Each row is a point. Examples show where two turns around zero, p and q, send a point. Write where each new point lands after one turn and then the other. Backwards means that the second turn is done in reverse. Each puzzle has new turns, and all numbers are rounded.
In the rows, 128 means zero.

Turn p:
[114 101] => [115 156]
[131 175] => [163  97]
[140 109] => [106 130]
Turn q:
[166 111] => [166 111]
[109 159] => [109 159]
[110 114] => [110 114]
Where do these land?
p, then q: [156 123] => [107 109]
p, then q: [105 152] => [161 132]
p, then q backwards: [118  82] => [ 98 164]
p, then q: [132 155] => [147 108]

Turn p:
[ 85 131 106  82] => [117  94 122  72]
[126 128 125  86] => [124 108 153 101]
[139 143 143 157] => [150 147 119 150]
[166 146 122 163] => [149 128 125 179]
[126 105 167 162] => [122 183 121 140]
[126 116 106 119] => [109 110 127 126]
Turn q:
[104 121 138  73] => [ 72 125 139 150]
[111 108 173 113] => [103 165 116 157]
[140 115 131 133] => [141 130 129 141]
[124 151 102 159] => [148 112 116  91]
[144 135  77 168] => [174  88 120 101]
[145 138 147 122] => [131 148 148 129]
Where do these land?
p, then q: [ 99  94 157  99] => [ 71 137 145 118]
p, then q backwards: [146 112  82 101] => [118 124  89  86]
p, then q: [147 155 170 159] => [167 144 161  96]
p, then q: [145 166 108 130] => [166 125 128 155]
p, then q: [105 112 123 153] => [119  99 121 106]
q, then p: [127 129 128 126] => [128 129 127 126]

Turn p:
[126 149 129 185 135 120  98 105] => [123 135 131 146 103 144 101  71]
[122 152 126 118 119 112 151 146] => [126 126 147 117 164 120 123 129]
[118 126  65 130 144  93 139 138] => [134 170 117 119 152  79 140 102]
[109  93 143 125  31 122 156 110] => [162 129 197  65  95 146 153 150]
[118 133 154  90 140 138 141 116] => [146 103 109 122 149 147 130 153]
[107 147 100 113 150 135 138 129] => [143 149 112 142 164 126 136 125]
[122  67 151 162 143 123 114 171] => [ 68 155 106  98  89 134 117 145]
[166 138 134 109  93 149 105 110] => [150  95 157 158 101 121 130 146]
[167 122 153 118 153 132 134 124] => [108  85 107 136 123 122 135 135]
[137 151 137 122 151 144  73 117] => [139 118 106 177 113 133  92 129]
[116 131 115 137 147 141 158 142] => [110 144 121 129 155 137 151 122]
Turn q:
[142 135 112 115 132 176 124 141] => [123  84 135 155 131 112 123 116]
[159 115 145 134  97 128 107 101] => [139 119 123 112 130 172 105 102]
[110 139 124 134 190  97 110 115] => [148 153 164  96 153  97 154 140]
[161 160 143 127 139 106 118 141] => [144 113 143 117 146 147 122 169]
[156  97 130 183 136 141 139 128] => [173 128  96 121 128 109  89 114]
[ 85 122 136  92 107 112 183 101] => [111 163 108 146  86 148 185 123]
[156 166 114 143  93 123 136 117] => [143 126 149 152 107 163  98 144]
[102 103 140 145 125 162 106 155] => [ 97 111 107 109 124  93 106 109]
[ 81 115 107  79 132 107 129 153] => [ 73 156 126 145 148 113 167 134]
Where do these land?
p, then q: [130 160 136 136 112 158 125 105] => [154 105 108 112 112 123 109 109]
q, then p: [157 134 105 167 105 169 114  98] => [143 104 130 142  58 132 114 121]
q, then p: [173 114 161 103 147  97 109 128] => [109 122  84 155 148 120 164 156]
p, then q: [157  90 111 112 110 129 118 138] => [108 152 104 137 124 150 120 162]
p, then q backwards: [122 115 152 163 130 106  88 146] => [104 129 131 163  81 136 112 133]
p, then q: [101 127 143  95 113 134 119 132] => [120  94 123 134 154 122 116 144]
p, then q: [110 146  85 124 170 103 142 161] => [150 156 182 123 141 104 152 154]
p, then q backwards: [120 151 143 107 132 101 150  84] => [173 108 150 134 153 147 113 111]
q, then p: [114 129 101  97 105 127 175 170] => [ 99 183 154 119 140 140 130  90]
p, then q: [ 96 114 144 177 155 154 141 119] => [121 108 155 158  83 110 138  95]

Turn p:
[110 145 103 147 121 153  90 104 139 130 120] => [120 176 153 129 125 133 160 140 121 118 141]
[107 110 127 188 104 147 105 140 128  86 134] => [150 160 147 113 175 143 136 103 142 111 173]
[141  98 148 118 138 116 118 108 123 174  99] => [135 119 133 147  87  98 127 144 163 155 131]
[155 143 152 128 136 144 137 136 176  78 157] => [142 138  96 115 173 174 102 163 120 126 117]
[ 72 114 126 164 138 162 134  96 126 100 124] => [143 159 135 171 161 136 157 108 107 138 170]
[104 155 141 182 113 138 139 139 124 110 116] => [173 153 128 127 157 122 145 100 119 100 130]
[111 104  96 153 116 160 138 143 140 109 115] => [132 166 140 123 138 147 116  89 117 143 151]
[ 97 137 127 146 123 166 132 144 114 122 132] => [134 145 137 143 146 148 149  91 127 119 123]
[143 127 140  78 161 112 108 151 122 155 118] => [104  95 128 116 110 118 138 145 150 164  87]
[176 124 113  96 163  97 128 112  83 157 126] => [ 94  85 159 141 105  85  99 154 132 134 100]
[166 142 140  69  98 104 149 123 111 138 118] => [134  72 128 115  76 139 107 147 116 117 106]
[121 132 112 107 136  77 135 129 130 136 109] => [120 106 116 104 108  91 132 132 104 144 128]
[137 115 134  66 119  71 122 121  90 172 148] => [ 85  53 119 123  78 101 133 140 145 121 127]
[152 146 132 149 128 147 157 145 186 126 178] => [122 166  71 125 153 156  90 136 131 103 107]
Turn q:
[155 100 170 112 122 106 129 143 141 137 118] => [103 100 130 143 151 116 154  93 126 144 119]
[140 170 151 147 154 163  92  83  53 106 155] => [177 140  59 159  82 154 107 131 166 154 161]
[156 135  74 119  99 161 107 118 151 116  97] => [159 123 154 144 169 127  79 140 117  90 146]
[119 115 128 129 102  91 139 132  95 114 148] => [123 134 135 151 105 146 136 133 100 157  98]
[105  94 126  99 168 104 148 170 117 129 149] => [ 89 170 159 124 109 139 173 104 130 134 128]
[126 148  81  92 109 164 163 114 173 148 123] => [160 110 187  87 127 115 101 126 124  84 135]
[147 132 140 142 129  70 151 144 140 119 117] => [ 96 111 117 146 120 107 158 129  88 117 112]
[ 79 159 148 134 135 107 121 145 159 127 130] => [131 145 110  98 131 107 164 148 138 113  89]
[117 179 120 165 122 153  86 130  87 168 109] => [167 157  61  94 142 137  93 130 110 139 143]
[132  86 125 121 126  79 128 100 133 122 118] => [ 91 126 149 163 122  95 116 128 120 149 108]
[128  94 128 113 125 157 160 128 141 111 105] => [100 107 160 127 134 151 111 116 150 106 125]
[153 133 149 123 121 174 116 124 130 126 161] => [164 101 129 128 137 149 139 125 157 143 157]
[109 117 124 168 151 134 124 132 144 140 135] => [103 139 118 102 135 123 133 161 137 136 145]
Where do these land?
p, then q backwards: [146 103 116  93  97 153 141 143 126 149  95] => [115 119 130 106 122 141 166 101  81 134 148]
q, then p: [145 127 158 164 151 120 106  92 140 153 148] => [ 81 131  93 105 108  97 113 111 138 126 139]
p, then q: [136 150 100 108  79 154 123 136 150 107 106] => [178 111 126 132 127 167 112  92 147 122 122]
q, then p backwards: [107 124 152 131 153 110  78 120 105 122 140] => [109 113 145 144 160 142 125 130 168 164 122]
p, then q: [119 107 146 199 150  97  97 141 103 133 167] => [ 99 140 141 144  99  69 181 163 145 105 133]
q, then p: [ 91 100 156 156 161  93 106 104 132 149 160] => [116 137  77 103  81  95 149  98 119 124 109]
q, then p: [131 145  83  97 107 150 146 124 105 131 147] => [148 111 154 132 126 162 120 158 159  98 117]
q, then p: [112 128  87 124 110 164 159 116 119  96  92] => [148 136 164 107 159 176 156 144 147 139 136]
p, then q: [140 123  78 106 108  96 140 121 128 109 113] => [153 151 133 145 122 146 128 101 132 172 100]
p, then q: [131 133 160 104 111 149 162 152 163 114 136] => [144 134 146 128 152 143  82 124 132 112 170]
q, then p: [162 142 174 110 130 144 161 134 126 104 115] => [134 146 132 153 131 147  96 127 116 143 184]
p, then q: [104 151 173 165 157  85 113 132 122 177 132] => [ 82 120 152 145 112  88 144 149  77  88 119]
q, then p: [139 132  82 108 150 149 132 150 145 120 112] => [135 107 124 132 177 152 137 154 118 111 124]
